Each row is a point. Each copy is the shape, with its points in the same order, stretched, turned, moved and blurred by noise. Is it also mirrored, or only turned?

Shape (8 x 2):
[[-26.3   9.5]
 [  6.4 -20.3]
 [  8.1  23.7]
 [-21.8  -6.2]
 [-21.7  -0.1]
 [ 17.3  14.0]
 [ 16.6  -2.7]
 [ -1.5  19.0]]
Copy 1 (8 x 2):
[[ 13.9  21.7]
 [ -0.1 -17.8]
 [-20.6   6.8]
 [ 16.5   5.2]
 [ 17.5   9.4]
 [-24.0  -6.5]
 [-11.6 -12.2]
 [ -9.5  12.6]]
Copy 1 is: mirrored
Copy 2 (8 x 2):
[[-11.7 -12.4]
 [  7.4  23.9]
 [ 30.2  -8.6]
 [-13.7   3.8]
 [-10.5  -0.9]
 [ 35.3   2.3]
 [ 24.6  14.7]
 [ 20.1  -9.3]]
Copy 2 is: mirrored
Copy 3 (8 x 2):
[[ -7.8  32.2]
 [ 19.5  -2.2]
 [-16.0  -1.9]
 [  6.5  29.5]
 [  3.2  27.8]
 [ -7.5 -13.8]
 [  8.8 -11.1]
 [-12.7   8.8]]
Copy 3 is: mirrored
Copy 4 (8 x 2):
[[ 20.1  -5.0]
 [-13.3 -18.9]
 [-25.0  10.7]
 [ 15.2 -10.9]
 [ 14.5  -9.4]
 [-30.3   9.1]
 [-26.9  -4.3]
 [-14.6   9.2]]
Copy 4 is: mirrored

Shape (7 x 3):
[[ 15.0   9.5  22.5]
 [-10.4  24.8  26.1]
 [ -1.0  -2.9   3.0]
 [ 36.3  18.7   1.6]
 [ -0.1  -5.1 -16.6]
 [  7.3  -4.0   6.7]
 [ -4.0  19.9  -5.2]]
Copy 1 (7 x 3):
[[-13.9   0.9  22.6]
 [-41.1   3.5  -7.4]
 [ -4.2  -3.2  -1.5]
 [ -5.2  20.4  35.6]
 [  6.9   7.9 -11.5]
 [ -3.6  -4.8   9.6]
 [-19.8  19.8 -14.8]]
Copy 1 is: only turned
Copy 2 (7 x 3):
[[-28.9  14.9  13.3]
 [-13.7  41.6   1.9]
 [ -1.2   9.3   9.8]
 [-37.1 -17.9 -11.9]
 [  8.4  -9.3  -4.6]
 [-10.4   5.0  13.9]
 [ -2.0   8.3 -19.7]]
Copy 2 is: mirrored
Copy 3 (7 x 3):
[[ 27.8   1.4  22.1]
 [ 35.8 -12.8   5.3]
 [ -2.3   6.5   0.3]
 [  0.2  -5.0  30.4]
 [-30.3   5.5  -7.8]
 [  3.0   8.3   7.6]
 [ -9.4 -11.9  -2.3]]
Copy 3 is: only turned

Shape (9 x 3):
[[ 14.5   3.3  -8.0]
 [ 12.2  -8.8   3.1]
 [-19.4  14.6   3.5]
 [  6.6 -14.0  21.5]
 [-11.9 -13.7  -0.1]
 [ 32.2  22.9  -2.1]
 [  1.3 -20.0 -33.1]
 [-13.7  20.2  -2.3]
 [  2.0  -0.7 -19.4]]
Copy 1 (9 x 3):
[[-11.8  -6.9   3.5]
 [-14.1   8.7   3.1]
 [ 13.6  -8.2  11.7]
 [-11.1  20.8  14.1]
 [  0.6  15.7  -9.3]
 [-18.0 -25.5  27.8]
 [ -9.8   7.8 -40.2]
 [ 11.3 -16.3  12.7]
 [ -4.9  -5.2 -13.2]]
Copy 1 is: only turned
Copy 2 (9 x 3):
[[ -4.9   3.0 -11.2]
 [-15.9 -13.8 -11.7]
 [ 24.8   3.5  16.2]
 [-14.1 -30.9  -9.1]
 [-15.3 -15.6  12.6]
 [ 17.7  13.2 -29.8]
 [-40.7   3.5   4.9]
 [ 28.2  13.0  12.6]
 [-10.2   8.6   2.1]]
Copy 2 is: only turned
Copy 3 (9 x 3):
[[ 14.2  -4.4 -19.4]
 [  3.5  12.8 -14.5]
 [-13.4 -15.1  -1.2]
 [-15.6  26.8 -11.0]
 [ -4.2  11.4   7.6]
 [ 16.8 -17.3 -43.5]
 [ 32.6   1.9   6.1]
 [ -5.9 -22.0  -6.0]
 [ 18.1  -8.7  -6.6]]
Copy 3 is: only turned
Copy 4 (9 x 3):
[[  9.1  14.1   4.8]
 [  6.0  -2.9   5.5]
 [-23.7   0.3  -8.0]
 [ -3.2 -15.3  10.5]
 [ -5.2 -14.6 -21.2]
 [  7.6  31.0  34.9]
 [ 25.5   2.9 -35.9]
 [-21.4   9.0  -4.9]
 [  7.3   9.7 -13.8]]
Copy 4 is: only turned

Shape (7 x 4):
[[ 22.9  -5.1 -18.3  -2.4]
 [  0.0   1.0  12.5  22.2]
 [-17.3   3.8  27.4   2.5]
 [  6.8   2.6 -14.7   8.0]
 [  3.8   5.8 -10.8  24.3]
 [ 10.2   8.9  32.8   9.4]
 [ -5.8 -26.6  -3.2  -7.8]]
Copy 1 (7 x 4):
[[ 10.6  20.7  16.6  25.0]
 [ 14.9 -12.1 -36.1  12.3]
 [  0.3 -35.8 -27.1 -15.5]
 [ -3.7   6.7  -3.1  24.9]
 [ -0.7   1.1 -24.6  33.1]
 [ 38.6 -33.1 -21.7   8.7]
 [ -8.5  19.6  -3.5 -25.8]]
Copy 1 is: only turned
Copy 2 (7 x 4):
[[-11.7  10.3   3.3  16.4]
 [ -3.0 -21.7   0.1 -27.1]
 [ 14.3 -23.1  -0.3 -24.8]
 [ -9.8   6.6  -2.4  -5.2]
 [-14.5  -2.6  -8.3 -16.3]
 [  6.4 -38.2  25.0 -15.2]
 [  5.2  -5.8 -24.1   8.9]]
Copy 2 is: only turned
Copy 3 (7 x 4):
[[ -9.0 -16.0  11.3 -18.4]
 [ -0.1  20.9   6.6   6.5]
 [  4.2  16.2 -20.1   8.8]
 [-16.2   2.4  13.6  -2.2]
 [-19.6  18.9  22.4   5.7]
 [  6.6  18.7 -17.7 -23.3]
 [ 15.6 -21.3   3.6  22.2]]
Copy 3 is: mirrored
Copy 4 (7 x 4):
[[ 17.3  -6.4 -13.9   1.9]
 [-19.5   7.7 -16.0   2.6]
 [-27.8   6.6  10.4  12.8]
 [  4.0  -8.1 -12.0  -7.1]
 [ -4.4  -2.1 -18.2  -8.8]
 [-23.9   9.8 -14.2  27.2]
 [  3.1   9.9   9.4  -1.3]]
Copy 4 is: mirrored

Shape (11 x 6):
[[ -9.1  10.3  19.5 -12.4 -26.6  -6.3]
 [ -7.5   0.7  10.2  11.7  23.1   8.1]
 [ -2.7  -0.7   4.4  -7.7   0.6  -2.4]
 [-20.7 -34.7  27.3 -14.3 -29.0   6.5]
 [ -5.2   0.9   8.1 -29.9  -9.3   6.4]
 [  9.8   7.8   7.0  21.7  21.8 -10.5]
 [ 23.3   8.8   1.1 -24.1  -9.3 -31.0]
 [ -8.9   4.2  -8.1   1.4 -10.8 -25.3]
 [ -9.8   9.6 -25.5  -5.5   0.2  -0.4]
 [  3.3  -2.3  23.9  -2.3   3.6   9.2]
 [-11.3   0.3  23.4  -9.7   4.4 -27.1]]
Copy 1 (11 x 6):
[[ 21.1  -2.8  31.9  11.9 -10.5 -21.1]
 [ -1.8 -12.9 -26.5 -18.1  -2.7  17.1]
 [ -0.4  -0.8   2.3  -1.7  -1.6   0.9]
 [ 50.9  31.1  22.1  -4.3  14.2 -17.6]
 [ -0.3  18.4   9.4  -5.8  -2.2 -17.3]
 [ -3.7 -24.3 -12.3   1.2 -10.9  27.7]
 [-11.4   0.6  25.7  34.0 -13.8  -9.6]
 [  1.3 -34.3  15.2  23.0   4.9  -5.1]
 [-23.3 -24.9  -1.7  -3.9  13.5   1.7]
 [ 12.7  15.8   4.6 -11.1  -9.1   6.0]
 [ 12.0 -16.2  -2.1  18.0 -16.6 -11.7]]
Copy 1 is: mirrored
Copy 2 (11 x 6):
[[  0.2   2.2  -3.9   5.8  -8.7 -34.8]
 [-14.2  30.2  -8.7   4.6   3.2  17.8]
 [  2.2   1.3  -5.7   8.4  -4.0  -0.9]
 [ -1.5 -17.6  11.6  23.8 -41.9 -30.2]
 [ 24.2   7.4  -3.7  30.4 -18.2 -18.2]
 [-20.0   9.3 -24.6 -13.2  17.2  30.6]
 [ 18.5 -29.9 -33.7  16.0   1.9  -1.7]
 [ -2.0  -5.8   4.1 -27.8  -4.2 -10.0]
 [ 12.0  10.3  22.7 -10.3   3.0  -1.5]
 [-11.1   8.4 -18.9  24.0  -2.5   2.1]
 [  1.9  13.8 -30.6  -2.3 -12.8  -0.4]]
Copy 2 is: mirrored

Shape (10 x 6):
[[ 10.1  -7.5   8.7  22.5  12.8 -32.5]
 [-25.7   1.1  10.5  -7.4 -29.2 -16.5]
 [-22.1   9.8  -2.2  -6.3  -8.4   4.2]
 [-17.3  -6.9  10.3 -12.5  -5.1 -28.1]
 [ 20.1  -2.9 -13.3  27.2   5.6   4.6]
 [  9.8 -12.1   9.4  27.2  17.1  -0.8]
 [-10.7  14.8  -4.3 -10.1 -11.3  -0.3]
 [  4.1 -13.0  15.1  -7.3  -5.3 -20.5]
 [-14.4  -3.4 -28.0   7.8  -0.5  16.5]
 [ -9.5   2.2  -3.4   5.8   4.5  -2.8]]
Copy 1 (10 x 6):
[[ -7.6 -26.1   4.5  26.8 -11.8  39.4]
 [-36.2   4.4  -2.4  -2.0  20.8  -4.7]
 [-20.7   1.5 -11.3  -8.6  -1.4 -19.5]
 [-26.5 -15.9 -14.8  12.0  12.8  12.3]
 [ 17.1   4.6  15.0  18.0 -36.9  17.6]
 [  9.5 -14.7   9.0   4.8 -24.1  39.8]
 [-13.1   5.2  -8.0  -1.9   6.7 -22.5]
 [ -4.1  -4.8  -4.0  18.5  13.1  25.1]
 [-12.2  15.7  -7.8  -0.9 -46.1  -9.5]
 [-11.8  -8.0  -8.6  -1.9 -14.0   4.6]]
Copy 1 is: mirrored
Copy 2 (10 x 6):
[[-24.2 -24.1  18.8 -24.0  -7.5   9.8]
 [ -7.4 -14.1   4.8 -24.1 -12.2 -48.3]
 [ 11.8  12.0   0.6 -11.9   2.5 -24.2]
 [-20.3 -17.1   7.6 -24.8   5.6 -33.0]
 [ 15.6  -6.1   2.0   0.8  -3.7  32.4]
 [ -0.8  -1.3   1.7 -27.3   2.7  29.8]
 [  4.4   6.3   2.2   3.3   1.6 -22.8]
 [-23.4 -13.2  -2.1 -15.6   7.4 -16.2]
 [ 43.2   3.8   1.2  -9.5  12.8  11.4]
 [  5.9   4.7   6.0 -14.7   6.8  -1.5]]
Copy 2 is: mirrored

Shape (14 x 8):
[[ -2.5  18.2   7.4   8.8  -8.2 -12.4   9.1 -21.7]
 [-13.2 -10.1  24.8  -0.4  25.5   1.0 -12.7  16.5]
 [ -8.6   6.7  -5.6   5.3  17.0  -4.4   8.6 -20.6]
 [ -8.2   5.7   1.1   3.7  11.2  22.9   8.8 -15.7]
 [ -4.5  10.0  -9.9  22.9   6.6  -2.4  25.6 -23.1]
 [-11.3 -19.2   9.6   7.7  28.9   4.8 -35.3  25.1]
 [ 19.1  10.1   4.7  18.3   5.3   9.7   2.9 -28.3]
 [  9.4 -24.9  -2.8   7.0  -0.2   1.1  11.7   9.0]
 [  8.3 -14.7  -8.3  19.1 -24.9   5.0   5.4  13.0]
 [ -8.9  -6.1  -5.7  18.2   6.4   1.6  -2.6 -28.9]
 [ 17.6   6.9 -27.4  15.1 -26.5  -4.8  12.9  24.3]
 [ 12.7  -3.0   5.5   0.2  16.3  -4.1  -4.1 -26.1]
 [-11.4 -12.4   1.3 -18.3  19.3   1.3 -26.5  21.4]
 [-28.9 -15.6  11.1 -14.2  12.9   5.6 -23.2  13.9]]
Copy 1 (14 x 8):
[[-10.4  18.3  13.3  -5.2  -7.5  -2.9  25.6 -19.3]
 [  1.9 -28.8 -26.1  -6.8   0.4 -16.1 -18.8 -15.3]
 [  7.3  13.1  -8.3  19.3  -5.5  -0.5  13.3 -20.5]
 [  6.9  -3.4  -3.9  24.5 -13.4  -5.4   8.0   2.1]
 [  4.5  11.2   7.7  28.7 -19.9  19.7  17.5 -17.4]
 [ -1.9 -17.2 -47.3  -4.1 -12.5 -16.3 -33.6  -4.3]
 [-18.9  18.8  14.1  33.6 -20.0 -18.0   8.7 -14.9]
 [-15.4 -13.2  -4.8  11.4   2.0  13.5 -23.1   5.4]
 [-23.7 -10.5   4.2  -3.5 -10.4  22.3 -16.2  27.0]
 [-16.6  10.9 -16.3  25.6  -3.7  -4.6  10.9 -19.8]
 [ -5.6   9.8  13.7  -7.9 -32.2  34.1 -12.1  37.5]
 [-12.9  18.5  -7.3  23.6   6.7 -20.3  -0.2 -22.1]
 [  9.3  -7.7 -41.5 -16.0   8.6 -16.3 -25.0   5.3]
 [  3.3 -25.6 -43.2 -15.9  11.7 -13.5 -12.5   0.0]]
Copy 1 is: only turned
Copy 2 (14 x 8):
[[  2.1  22.5 -15.5 -25.3   1.1  29.6   7.7   0.7]
 [ -8.0 -26.3  -7.3  -8.8 -18.7  -3.1  -6.6   7.8]
 [  3.4  15.1 -13.4 -19.8 -18.0  12.9  21.1   5.5]
 [-17.8  17.0 -12.2   6.4 -19.1   9.6  14.9  10.7]
 [ 15.0  28.3 -10.7  -9.9 -17.8  14.0  13.6  -4.0]
 [  0.8 -32.4   0.6   8.2 -17.2 -27.0  -2.8  30.1]
 [ -5.0  42.0 -30.2  -3.2 -15.6  16.0   9.3  17.5]
 [  7.2  -2.1   1.8  10.3 -12.9 -23.7   0.3  -8.0]
 [ 13.6   2.2  13.1  28.2   5.4 -28.6  -7.2   1.5]
 [ -1.8  34.9  -7.0  -2.3 -22.3   0.0  11.8  23.4]
 [ 33.9 -14.4  10.2  20.3  22.7 -17.6   9.0 -18.1]
 [-11.1  29.4 -31.9 -20.4 -20.3   5.6  12.6  16.4]
 [-12.0 -28.2  -2.4   0.5  -6.2 -20.9  10.2  15.7]
 [-18.5 -23.8   5.1   2.2 -11.1 -17.2   1.8  17.7]]
Copy 2 is: mirrored
Copy 3 (14 x 8):
[[  7.4   2.6 -18.8  -5.5 -22.9   5.9   4.2  12.4]
 [-17.0  -5.4  -4.8  35.8  -7.6 -27.2 -18.0   2.7]
 [ -0.8  20.6   1.0  12.0 -31.6 -11.2 -10.8   2.4]
 [  0.6  22.0   3.2  20.7   1.3  -1.2  -9.1  -7.1]
 [  1.7  27.4  -7.9   0.9 -33.3  -1.6 -13.2  -6.6]
 [-11.4 -15.9  10.5  33.0  -7.8 -28.4 -31.0  -5.3]
 [ -2.8   5.4  -3.2  -6.6  -1.0   8.2 -12.0  22.2]
 [ -7.4  -1.3   0.3  -7.0  -2.0 -11.3  -4.0 -13.6]
 [  2.0 -20.4   5.7 -17.8  11.0   1.4  -1.2 -23.2]
 [ 12.7  11.1   5.5   9.0 -22.8 -13.9 -20.3   0.2]
 [-16.8 -19.3   2.4 -26.1  -4.5  17.9  20.8 -31.3]
 [ -3.4   8.7   1.3  -1.5 -11.4  -5.9  -8.0  24.9]
 [-14.6  -7.7  17.6  26.8   0.2 -17.5  -4.2  -7.9]
 [ -1.2 -11.3  15.9  41.6   3.3 -27.2  -9.9 -14.6]]
Copy 3 is: only turned

Shape (15 x 9):
[[ 24.5  10.5  13.2  -0.4 -17.6   0.3  23.6 -18.9  -4.6]
 [-11.0   3.7  21.7   0.6  -8.9 -14.7  20.2  -2.9  -4.0]
 [  5.9  10.1  10.3   1.9  -1.7   3.8  20.0 -26.5   8.9]
 [ -3.4   8.7  22.7 -16.8 -11.5  16.1  12.0 -12.7  -8.7]
 [ 10.4  -1.2  27.0  20.4  -0.2  27.2   7.7  -8.7  12.6]
 [  6.5  -3.8   6.6 -10.7 -18.6  -7.1 -14.0  29.0  10.3]
 [ -5.2  -7.1  12.5 -20.5  15.8  -5.7   4.5   3.7  47.3]
 [ 21.2  29.0  21.5  -3.6  -3.8   9.2  25.9  -1.7  -1.4]
 [  5.1   0.8  -0.5   2.8   3.0   9.4  27.9  -9.8   2.0]
 [-25.6   0.6 -27.9 -23.2   0.5  -2.4  -7.5  25.7  32.6]
 [ -9.9 -19.2 -16.6  -8.6   5.4 -16.7  -5.7  26.1  41.1]
 [ 20.8  -6.3  11.2 -17.7  -3.4   6.3   8.5  -6.5  -3.9]
 [  6.2  21.9   7.5  -0.7   9.9  -7.8  -4.7  -9.0  -5.6]
 [ 13.5  18.0  24.2   0.7  -2.5  10.5  34.1  -1.0  -5.6]
 [-20.3 -28.8 -14.9 -17.4  40.6  -7.7  -0.7  27.7  35.3]]
Copy 1 (15 x 9):
[[-21.1 -26.4  -7.2   3.2 -25.9  -8.4 -10.8   6.0  -2.3]
 [ -5.8   8.1  21.5  15.3 -26.3   3.1  10.6  17.0  12.2]
 [-13.2 -10.0   7.6  -0.9 -18.5   3.0 -12.3  14.3 -13.2]
 [-12.2 -11.6  13.7  13.5  -6.5 -15.7  -3.8  32.3 -10.2]
 [-10.6   9.2 -15.3  20.2 -13.4   0.3   1.8   2.0 -38.5]
 [  9.9 -22.1  -1.0  23.5   1.3  -3.5  31.1   6.0  11.3]
 [ 17.6 -20.6   7.0  12.9  -6.6  41.5  20.6  22.0  -4.5]
 [-35.1  -8.9  -6.0  12.4  -8.4   2.0 -13.8  17.6  -4.3]
 [-29.7   4.2  -6.9 -11.6 -15.8  -1.6  -1.0  18.1 -12.1]
 [  4.2 -13.5  24.9 -14.6  28.5   7.7  36.5  15.2   1.7]
 [ 15.8 -10.3  -0.9  -3.6  -0.5  25.9  42.4   2.6   9.0]
 [ -6.6 -24.3 -15.0   5.4 -16.1  -2.1  -2.9  27.2   2.1]
 [ -3.4   4.4   7.2   3.8  -0.1  -1.1 -23.5  23.2  12.6]
 [-40.1   0.8  -7.6  12.4 -16.0   2.9  -5.0  19.0  -6.3]
 [ 12.4  19.2  -6.9 -14.8   5.9  42.5  34.7  34.4   5.2]]
Copy 1 is: only turned
Copy 2 (15 x 9):
[[ 10.6  19.7  18.9   0.9  -9.2  13.3  -3.6  14.3  -9.3]
 [  8.9  -3.8  23.6 -10.7  -5.1  -3.4  -8.8 -23.8   1.1]
 [ -6.0  26.8  24.4  -9.9  -2.3   0.4 -11.7   4.0  -3.5]
 [  1.3  -0.2  40.4 -32.0 -21.1  -1.3 -21.6   2.3  14.1]
 [  7.7  12.1  19.5  17.6   9.0   1.3  -2.2   3.5  51.9]
 [ 15.7 -33.9 -11.9  19.8  -7.6   3.3 -10.0   9.4   6.8]
 [ -4.9   2.0  21.3  14.5  19.5 -35.4 -24.8   6.5  -1.7]
 [ -3.8  -1.0  43.2   1.7  -8.9  22.8 -14.5  10.8   2.9]
 [ -9.5  24.6  17.5   1.8  -5.6  -6.0   9.4   5.0  -1.1]
 [-37.3 -14.2  -3.7   3.8 -17.3 -29.7 -14.0   6.9 -11.2]
 [-10.9 -10.1 -18.5  33.4  11.0 -26.7  -3.1   2.3 -14.2]
 [ 11.8   6.8  17.4  -5.3  -2.6   1.4   0.9  20.9  -5.3]
 [-10.2  -4.5  13.8  -9.5   0.8  19.1  -7.3  13.5  -9.4]
 [ -0.7   1.4  39.7   0.9 -12.3   9.9  -4.5  -0.5  14.1]
 [-23.6  -8.4  -1.6  21.5  22.2 -40.2  18.4   1.7  -5.1]]
Copy 2 is: only turned
Copy 3 (15 x 9):
[[ -5.8  10.8   3.1   1.3 -14.0 -14.3  13.1 -11.5 -17.6]
 [  0.0  30.4  -3.4  11.6 -15.7   5.6  -9.1   3.1 -26.4]
 [ -8.8  14.4  -8.4  -6.8  -3.0  -5.2  13.4  -3.5 -26.0]
 [ -9.0   7.1  -2.6  -6.5 -18.9 -22.2  -1.8  14.4 -26.9]
 [ -7.9  14.9  -9.5  -3.8  -9.7 -14.4  31.8  14.5  -5.7]
 [ -7.2  -6.0   3.8  14.3 -21.6  14.6   6.3  13.6   7.0]
 [-18.6  17.8  -2.7 -12.3 -18.7  31.2  22.1  15.6 -22.8]
 [ 10.9   9.8  -4.5 -14.2 -32.9 -19.9  16.3  -2.7 -21.5]
 [-14.6  15.1 -12.4 -11.8  -9.1  -4.0  10.9  -6.8  -6.7]
 [-26.8 -18.5 -23.6  -4.8  -7.2  36.5  -4.3  11.9  -4.8]
 [-24.7   4.2  -8.6   5.2  -6.6  51.4  11.2   6.9   7.5]
 [-12.2   4.9  12.2 -11.2 -19.0 -11.9  12.8   3.3  -1.8]
 [ 16.7   0.3   1.1 -13.0  -8.0  -2.0   8.5   0.4 -12.4]
 [  5.0  21.5  -7.3 -11.6 -31.9 -19.1  11.2   0.2 -18.3]
 [-22.2  17.1  -7.2 -24.5 -13.1  47.5  10.3  17.2  15.9]]
Copy 3 is: only turned
